Each row of a before or after table is a point. One or more steps were done to the points. Then noise was added and the rows were shuffled. The steps act on how far a point lies along the listed directions, d1 being the first. What was done? A step turns or swaps two directions, mirrors them in a line or flattens them onto one, adds a multiple of one to another, or multiplies one. Angles are multiples of 10 degrees, from the lower direction toward the higher: turns from -170 to 170, lines from 10 to 170 but not 90. Use the fewest steps. Two steps may share a direction if one is a turn and the other turns, adds or multiplies; they go together, in the order done. Otherwise the lowest direction goes first.

Directions:
(1): [5.0 4.8 3.0]
(2): [-5.1  2.0  5.3]
(3): [-2.6  5.5 -4.6]
Before:
[[ 1.6 -0.6 -0.1]
 [-1.8 -3.9 -6.8]
 [ 3.7  5.5 -1.3]
 [-7.3 -0.6  2.7]
 [10.4 -3.2  2.1]
 [-3.3  4.6  5.3]
 [-0.4 -0.5  0.1]
 [-3.7  1.5  2.9]
 [ 5.7  4.6 -2.0]
 [-0.9 -6.2 -2.2]
 [-4.5 -4.9 -1.0]]
After (11 x 3):
[[ -6.1  -1.5  -4.1]
 [  0.3   0.4   0.2]
 [ -0.5 -10.2  -3.7]
 [ -4.9   0.3  -4.7]
 [  5.5   5.9   2.2]
 [  2.1  -3.5   4.5]
 [  2.7   4.1  -0.6]
 [ -2.3  -1.5   7.5]
 [  0.3  -2.3  -0.1]
 [  4.0   0.7   5.0]
 [  2.3   6.1  -4.6]]
Steps: turn d1 and d2 by -130 degrees; turn d2 and d3 by -50 degrees

Directions:
(1): [-1.4 -3.9 -2.0  4.0 -1.5  8.7]
(2): [-4.4  2.6  5.6 -4.6 -5.3  2.9]
Before:
[[ 1.3 -0.3 -1.0  3.4  3.5  1.5]
 [ 6.4  0.7 -7.4  1.5  3.7 -6.1]
 [ 0.7 -0.9  1.2 -1.6 -2.3  1.0]
 [ 1.8 -5.0 -3.0  2.3  3.9  2.3]
 [-3.9  2.5  3.8 -1.9 -3.9  2.1]
 [-1.8 -8.9 -3.4  8.4 -1.2 17.3]
 [-1.4  0.8  1.3  0.2  0.0 -2.6]
 [ 8.9 -4.8 -9.4  4.7  7.8 -3.1]
 [-1.8  2.9  5.1 -4.7 -2.7 -0.9]
 [ 0.1  0.9  0.7 -3.6 -0.7 -4.1]
 [-4.5  1.2  0.2 -1.6  0.7 -1.0]
 [-0.6  1.1  5.9 -4.8 -3.5 -1.0]]
After:
[[  2.1  -2.3  -3.9   1.0   1.8  -1.3]
 [ -1.8   1.0   2.5   0.5  -0.2   4.3]
 [  0.2  -2.6  -5.4   3.3  -3.3   9.7]
 [ -2.3  -4.8  -0.6   0.9  -5.5  14.9]
 [ -0.3  -0.8  -0.9   2.4   1.2  -1.5]
 [  5.0  -1.4  -0.6  -0.3   2.9  -5.9]
 [ -2.8   0.3  -2.1  -0.1   3.0  -2.2]
 [  2.1  -0.6   0.5  -1.6  -0.6  -2.0]
 [  1.0   3.0  -0.1  -0.4   1.5  -6.6]
 [ -2.7  -2.1   3.4  -2.9  -1.7   5.4]
 [  4.1   0.3  -1.6   0.6   3.8  -6.3]
 [ -7.1   6.5  13.3 -11.4  -7.8   1.0]]
Steps: turn d1 and d2 by 110 degrees
